Every row gives one point. To make a cloud, some directions were put in groups of two or more. Within a group, all points are equally far from the middle, so they leave a hole (a ring in 2 directions, a hollow ball in 3). The other directions are filled evenly. Then the cloud was stretched, turned, moved and blurred a little. Count the holes, and give their numbers of directions, smallest first.
In the rows, zero is written as 128.

Cloud (13 x 2)
[[ 75 149]
 [112  84]
 [ 78 153]
 [160 118]
 [152 142]
 [126  82]
 [ 96 164]
 [ 71 119]
 [144  88]
 [ 80 154]
 [140  87]
 [150 145]
 [155  98]]
Holes: 1 (2)

Cloud (20 x 3)
[[ 92 184 117]
 [ 82 144 112]
 [ 84 180 148]
 [119 185  94]
 [114  86 115]
 [ 89 107 169]
 [176 148 116]
 [147 115  84]
 [ 89 165 106]
 [109 168  91]
 [156 182 125]
 [158  86 129]
 [ 76 123 154]
 [147  95 158]
 [132 134  80]
 [ 88  96 143]
 [ 79 157 117]
 [177 142 117]
 [137  78 144]
 [140 129 174]]
Holes: 1 (3)

Cloud (55 x 6)
[[171 140 158 104 103  55]
 [115 130 135  91 146 168]
 [160 119 157 142  78  71]
 [186 171  94  94 140 113]
 [137 184 141  86 134  85]
 [144 134 113  68 155 143]
 [172 165 143 114 107  60]
 [174 113 103 143  74 178]
 [208 111 102 120 151 122]
 [101 136 168 109 138 155]
 [158 117 115 194 117 139]
 [ 97 155 125 162  90 144]
 [154 138 148  55 151  95]
 [124 172 132 149  75 107]
 [ 93 141 141 103 158 141]
 [195 163 134 138 134  88]
 [193 117 125 128 165 136]
 [163 143 138  73  74 128]
 [200  93  89 119 118 130]
 [174 175  92 115 140 145]
 [136 194 138 105 107 118]
 [160 154 112 156 165 141]
 [149  83  96 114 122 151]
 [182 104 137 118 170 131]
 [130 132 168 141  58 123]
 [168 143 143 137 137  51]
 [135 159 184 119 100  87]
 [179  81 137  88 124 111]
 [192 125  74 104 121 142]
 [110 153 119 176 123  98]
 [118 148  84 132 127 160]
 [142 135 129 123 195 113]
 [149 183 119 143  87 101]
 [195 127 130 162  74 120]
 [132 123 159 130  70 170]
 [128 140  86 155  76 144]
 [139 127 109 114 190 125]
 [127 102 111 130  65 144]
 [130 171 143 136 112 172]
 [147 140 168 107  85 164]
 [194 134 104 170 116 102]
 [137 182  94 129 107 131]
 [166 132 168  99  93  66]
 [126 111 137  84 173 123]
 [126 155 169  94  80 124]
 [166 123  84 180  92 139]
 [151 153  90 125  67 140]
 [154  86 103 163 114 167]
 [187  94 123 120 108  71]
 [153 112 152 104 150  55]
 [135 102 157 150  61 144]
 [102 164 141 101 160  97]
 [171  97 111 138  66 166]
 [149 164 161  79  87 120]
 [179 118 158 120 170 110]]
Holes: 1 (6)

Cloud (79 x 8)
[[ 85 141 106 126 105 102  98 142]
 [151  66  92 132 111 126  76 107]
 [147 111  97  95  88 114  83 120]
 [164 108 107  97 143 174  53 137]
 [127 151  76 113 141 126  66 131]
 [ 98 149 128  70  82 146  90  98]
 [ 70 114  80  86  79 114  95  77]
 [ 69 179 136 131  98 140 123 126]
 [125 124 137 134  81  97 139  51]
 [ 70  90 186 103 154 126  89 123]
 [186  93 134 113  82  97 125 105]
 [137 171 156  43  56  61  91 136]
 [122  76 156 142 189  75 101 114]
 [118 158 128 151 109 116  95 135]
 [132 158 134  92 122 109  83 137]
 [110 152 108  95 124 126  97  94]
 [139 183 159  88 126 120 123 112]
 [ 89 102 150  83  77 160  87 141]
 [137 121 141  80 122  51 133 174]
 [140 133 121 150 171 149 192 108]
 [138 132 173 156  99 179 119  73]
 [167 158 123  76  66  86  84 163]
 [117 112 106  87  58 125  88 110]
 [ 96 111 141  91  75 149  78  72]
 [ 98 140 156 127  82  91 128 129]
 [140 135  44 146 139 121  94  74]
 [136 116 151 107 114 142 104 137]
 [174 103 164 117 120  97 161 118]
 [104  93 133 127  90  98 153 127]
 [111 137 111 140 144  55 178 155]
 [120 113 147 137  75  49 118 145]
 [116  87  80 151 187 107 109 138]
 [107  45 170 109 102 133 127 106]
 [144  90 144 147 125 118 169  60]
 [ 99 136  88  89 132  91  69  86]
 [145 130 138  74 115 133 149 131]
 [103 138 108  80 130 155  75 100]
 [141 104  63 105 109 144 166 145]
 [119 106 194 122 155 113  98 150]
 [135 126 134 156 102 157  84 104]
 [111 122  48 107  72  68 150 124]
 [124 119 153 123  94 158  72  62]
 [126 124  75 115  67 154 100 104]
 [107 111  54 130 136 162  70 113]
 [155 121 117  82 113 156 130 113]
 [154 129 155 141 168 151 116 146]
 [147 134  93  86 116 135  99  93]
 [102  68  93 148 178 104 128 112]
 [105 109 163 124 108  48  93 116]
 [138 186 118 122 139 151 162  94]
 [137 145 109  82 150  88 125 113]
 [120 188 107 108 135  45 155 111]
 [150 134  97 151  58 186 114 127]
 [135  86 157 120  93  94 127 123]
 [121 174  86 135 134 188 125  94]
 [131  86 155 110 152 139  92 140]
 [127 132  82 116 105 157  99 145]
 [136  76 146 129 121 195  62  92]
 [143  85  92 105  72 154  32  99]
 [110  72 154 107 134 167 118 140]
 [140 151 159 122 105  74  90 102]
 [ 90  93 182 153 137 160 129 120]
 [153 122 192 132 156 102 124 124]
 [ 97 150  32 111  68 131 115 112]
 [125 180 118 129 121 100 111  88]
 [121  81 173 100 116 123  97 102]
 [ 93 126  96 122 109  69 136 134]
 [143  68 111 146 100 126 110 123]
 [183 106 127 113 105 132  99 145]
 [ 97 120 136 130  50  67 137  93]
 [ 86 107 128 155  88 129  89 137]
 [ 77 132 116 135 157 165 128  84]
 [130 203 103 124 131 141  98 158]
 [153 149 108 143 177 141 134 119]
 [130 114  78 109  69 126  75  64]
 [145 144 161  86 100  99  57  87]
 [123 167  69  93 100  96 129 151]
 [121  99 161 141 159 136  87 125]
 [ 95  97  97 148 159 114  90 141]]
Holes: 0
